Rows are points. Each copy is the shape, with its points in the same order, turned, moved and blurred by noise. Some copies are also mirrored. Which?

Shape (7 x 3)
-0.60  -0.10  -0.26
0.19  -0.12  -0.71
-0.03  0.03  0.23
0.60  -0.35  -0.02
-0.01  0.27  0.24
-0.06  0.31  0.13
-0.37  -0.07  0.33
Copy 1 (7 x 3)
-0.24  -0.42  -0.27
0.61  -0.33  -0.18
-0.11  0.06  0.23
0.55  0.43  0.09
-0.13  0.00  0.47
-0.09  -0.11  0.47
-0.40  0.06  0.05
Copy 1 is: mirrored
Copy 2 (7 x 3)
0.40  -0.23  -0.56
-0.30  -0.76  -0.23
0.30  0.03  0.15
-0.03  -0.56  0.59
0.11  0.24  0.07
0.02  0.21  -0.02
0.57  0.05  -0.04
Copy 2 is: mirrored
Copy 3 (7 x 3)
-0.55  0.33  0.28
0.29  0.62  0.27
-0.07  -0.09  -0.17
0.54  -0.22  0.26
-0.15  -0.12  -0.32
-0.12  0.14  -0.30
-0.52  -0.22  -0.08
Copy 3 is: mirrored

Shape (9 x 4)
-0.43  0.42  0.28  0.17
-0.11  -0.65  0.41  0.52
0.23  0.14  0.03  -0.22
0.46  0.86  -0.01  0.15
0.24  -0.12  0.11  0.00
-0.41  -0.01  0.12  0.17
-0.04  -0.27  0.08  0.02
0.21  0.04  -0.41  -0.12
0.34  -0.45  -0.15  -0.22
Copy 1 (9 x 4)
-0.64  0.12  -0.10  -0.16
0.00  0.17  -0.53  0.76
0.15  0.04  0.20  -0.14
-0.07  0.69  0.41  -0.56
0.21  0.15  -0.01  0.18
-0.35  -0.02  -0.42  0.04
0.11  -0.04  -0.22  0.21
0.41  0.03  -0.14  -0.39
0.56  -0.16  -0.08  0.16
Copy 1 is: only turned
Copy 2 (9 x 4)
-0.27  -0.10  0.67  -0.14
0.29  -0.33  0.17  0.73
0.21  -0.10  0.07  -0.54
0.47  0.15  0.61  -0.84
0.31  -0.17  0.04  -0.14
-0.28  -0.01  0.38  0.10
0.08  -0.09  -0.05  0.04
0.19  0.35  -0.16  -0.34
0.26  -0.05  -0.40  -0.12
Copy 2 is: only turned

Shape (11 x 6)
0.19  0.09  -0.06  0.20  0.05  0.02
0.36  0.27  -0.20  -0.03  0.19  0.28
0.35  -0.17  -0.09  0.31  0.22  0.32
0.21  -0.19  0.02  0.08  -0.11  -0.40
0.33  -0.17  -0.11  0.11  -0.37  -0.23
0.34  -0.17  0.04  -0.01  0.23  0.41
0.33  1.13  0.62  -0.34  -0.47  0.32
0.02  -0.21  -0.15  -1.05  0.34  -0.02
0.28  -0.13  0.23  0.19  0.28  -0.04
-0.52  -0.07  -0.05  0.10  0.10  0.00
0.15  -0.20  -0.11  0.24  -0.16  0.29
Copy 1 (11 x 6)
0.17  0.03  0.19  -0.06  -0.21  0.15
0.07  0.19  0.23  0.18  -0.34  0.67
0.14  -0.26  0.38  0.12  -0.31  0.34
0.33  0.11  0.16  -0.30  0.23  0.02
0.35  0.17  0.41  -0.03  0.13  -0.07
-0.02  -0.24  0.36  0.12  -0.03  0.52
-1.00  0.88  0.08  -0.25  -0.29  0.36
0.22  0.23  -0.28  0.37  0.71  0.99
0.11  -0.19  0.06  -0.27  -0.02  0.34
0.15  -0.09  -0.44  0.31  0.07  -0.02
0.08  -0.14  0.36  0.21  -0.10  0.07
Copy 1 is: mirrored
Copy 2 (11 x 6)
0.31  0.06  -0.13  0.20  0.24  0.13
0.38  0.19  -0.25  -0.11  0.46  0.42
0.61  -0.05  -0.07  0.22  0.56  0.11
0.39  -0.16  -0.22  0.21  -0.14  -0.20
0.35  -0.41  -0.42  0.20  -0.02  -0.09
0.54  -0.11  0.16  -0.10  0.51  0.22
-0.28  0.02  0.03  0.01  -0.31  1.39
0.24  0.08  0.13  -1.07  0.12  -0.10
0.57  0.05  0.18  0.20  0.16  -0.04
-0.19  0.14  0.16  0.19  0.35  -0.30
0.23  -0.28  -0.08  0.20  0.52  0.03
Copy 2 is: only turned
Copy 3 (11 x 6)
-0.13  -0.15  0.02  0.31  0.08  -0.16
-0.10  -0.10  -0.23  0.52  0.28  -0.27
-0.25  -0.17  0.14  0.23  0.41  -0.04
-0.10  -0.34  0.18  -0.19  -0.19  -0.29
-0.12  -0.62  -0.01  -0.04  -0.17  -0.18
-0.14  -0.06  -0.11  0.14  0.50  -0.04
1.21  -0.43  -0.25  0.86  0.03  -0.20
0.16  0.35  -0.92  -0.42  0.10  -0.38
-0.04  -0.06  0.22  -0.01  0.23  -0.25
-0.09  0.29  0.05  0.04  -0.33  0.23
-0.24  -0.39  -0.02  0.13  0.20  0.17
Copy 3 is: only turned
Copy 4 (11 x 6)
0.10  -0.15  0.10  0.29  0.04  0.07
0.31  -0.38  0.15  0.12  -0.01  0.34
0.30  -0.26  -0.23  0.26  0.28  0.22
0.07  -0.05  0.05  0.23  0.00  -0.45
0.25  0.22  -0.01  0.16  -0.09  -0.29
0.28  -0.31  -0.12  -0.05  0.32  0.26
-0.12  0.27  1.26  -0.28  0.05  0.59
0.12  -0.73  0.07  -0.82  -0.21  -0.29
0.11  -0.28  0.03  0.24  0.38  -0.12
-0.55  -0.28  -0.31  0.11  -0.10  0.05
0.11  0.06  -0.26  0.13  0.10  0.20
Copy 4 is: mirrored

Shape (13 x 9)
-0.18  -0.36  -0.42  -0.05  -0.37  0.54  0.24  -0.08  -0.08
-0.26  0.06  -0.36  -0.10  0.46  0.18  -0.51  -0.61  -0.15
0.15  -0.40  -0.76  0.30  -0.36  0.24  -0.30  0.04  0.28
0.11  -0.51  0.12  -0.03  0.08  0.59  -0.27  0.18  0.15
0.06  -0.28  -0.06  0.31  -0.44  0.11  0.13  0.24  0.49
0.59  -0.41  -0.05  0.45  -0.18  -0.14  0.31  0.12  -0.04
-0.07  -0.20  0.24  -0.28  0.40  -0.32  -0.57  -0.12  0.56
0.05  0.21  -0.34  -0.42  -0.41  -0.03  0.10  -0.48  0.54
-0.07  0.30  0.13  0.38  -0.25  -0.27  0.42  -0.03  0.41
0.07  0.24  -0.71  -0.37  -0.10  0.42  -0.41  -0.01  -0.15
0.10  -0.18  -0.15  -0.48  0.24  0.13  0.16  0.05  0.75
0.02  0.00  0.21  0.21  0.40  0.40  0.15  -0.42  -0.13
0.15  -0.10  -0.26  0.06  0.04  -0.35  0.12  -0.10  0.00
Copy 1 (13 x 9)
-0.25  -0.21  0.63  0.15  0.04  -0.47  -0.34  -0.21  0.16
-0.13  0.46  0.45  -0.51  0.09  -0.04  0.25  -0.80  -0.04
0.19  0.15  0.03  0.11  0.12  -0.72  -0.48  -0.47  0.38
-0.24  0.14  0.32  0.00  0.23  0.19  -0.46  -0.25  0.65
-0.09  -0.09  -0.19  0.40  0.11  -0.35  -0.27  0.06  0.38
0.27  0.03  0.01  0.40  0.63  -0.11  -0.43  0.15  -0.02
-0.23  0.31  -0.32  -0.56  0.38  0.16  0.38  -0.23  0.59
0.21  -0.18  0.29  -0.10  -0.07  -0.55  0.58  -0.03  0.36
-0.07  -0.01  -0.27  0.39  -0.03  -0.14  0.31  0.28  -0.17
0.33  -0.07  0.52  -0.53  -0.32  -0.27  -0.22  -0.52  0.18
-0.14  0.24  0.21  -0.35  0.05  -0.28  0.15  0.36  0.68
-0.24  0.42  0.57  0.17  0.19  0.34  0.12  -0.18  -0.07
0.10  0.08  0.05  -0.16  0.42  -0.25  0.04  0.00  -0.16
Copy 1 is: mirrored
Copy 2 (13 x 9)
-0.39  0.46  -0.63  -0.21  0.21  0.29  0.14  -0.28  0.06
0.28  0.63  -0.04  0.47  -0.32  0.22  -0.05  -0.49  -0.35
0.04  0.30  -1.09  -0.06  0.00  -0.20  0.00  -0.03  -0.26
0.11  -0.01  -0.27  -0.34  0.39  -0.02  -0.11  -0.50  -0.28
0.06  -0.08  -0.67  -0.24  0.25  -0.15  0.11  0.11  0.33
-0.10  -0.04  -0.32  -0.24  0.33  -0.19  0.46  0.51  -0.25
0.71  -0.18  0.08  -0.07  -0.51  -0.18  0.00  -0.40  0.01
0.23  0.17  -0.55  -0.11  -0.53  0.67  -0.03  0.15  0.29
0.16  0.03  -0.18  0.13  0.07  0.03  0.14  0.49  0.69
-0.27  0.44  -0.52  0.10  -0.32  0.30  -0.58  -0.18  -0.39
0.43  0.22  -0.18  -0.72  -0.27  0.15  -0.17  -0.07  0.19
0.26  0.43  0.24  0.16  0.43  0.31  0.16  -0.12  -0.10
0.00  0.23  -0.16  -0.02  -0.27  -0.09  0.28  0.27  -0.05
Copy 2 is: only turned
Copy 3 (13 x 9)
-0.14  0.47  0.42  0.17  -0.02  0.35  0.42  0.13  -0.01
0.36  0.42  0.20  -0.27  -0.05  -0.08  -0.33  -0.17  -0.72
0.12  0.67  -0.04  -0.08  0.23  0.53  0.07  -0.29  0.34
0.02  0.57  0.22  0.48  -0.41  0.37  -0.35  0.02  0.09
-0.22  0.07  0.12  0.25  0.05  0.45  -0.06  -0.10  0.59
-0.08  0.16  -0.28  0.62  0.49  0.26  -0.12  0.33  0.32
0.54  -0.28  -0.01  0.09  -0.44  0.28  -0.70  -0.27  -0.06
0.53  -0.12  0.55  -0.22  0.07  -0.10  0.20  -0.06  0.37
-0.39  -0.47  0.05  -0.01  0.20  -0.05  -0.11  0.13  0.34
0.39  0.72  -0.01  -0.16  -0.28  -0.27  0.32  -0.12  -0.08
0.52  -0.09  0.30  -0.06  -0.45  0.32  -0.20  0.39  0.38
-0.17  0.23  0.38  0.24  0.05  -0.12  -0.46  0.39  -0.42
0.19  -0.12  -0.21  0.12  0.23  0.14  -0.02  0.14  -0.06
Copy 3 is: only turned
Copy 4 (13 x 9)
0.29  -0.24  -0.71  0.48  -0.20  0.06  0.47  -0.05  -0.07
0.04  -0.99  -0.22  0.15  0.21  -0.04  -0.38  -0.07  0.00
0.18  -0.33  -0.50  0.60  -0.53  -0.22  -0.10  0.44  0.05
0.33  -0.47  -0.09  0.38  0.04  0.33  0.36  0.56  0.25
0.33  0.14  -0.20  0.38  -0.51  -0.07  0.39  0.21  0.48
0.60  0.24  0.31  0.67  -0.40  0.00  0.09  0.10  0.03
0.23  -0.64  0.40  -0.25  0.14  -0.37  0.04  0.37  0.46
0.33  0.07  -0.59  -0.12  0.10  -0.65  -0.08  0.04  0.13
0.20  0.39  0.04  0.13  -0.25  -0.25  0.16  -0.46  0.52
-0.30  -0.30  -0.65  0.06  -0.08  0.04  -0.27  0.35  -0.34
0.08  -0.08  -0.09  0.19  0.45  -0.55  0.42  0.38  0.18
0.37  -0.34  0.07  0.46  0.44  0.33  -0.12  -0.32  0.23
0.23  -0.13  0.20  0.22  -0.22  -0.37  -0.02  -0.09  -0.13
Copy 4 is: only turned
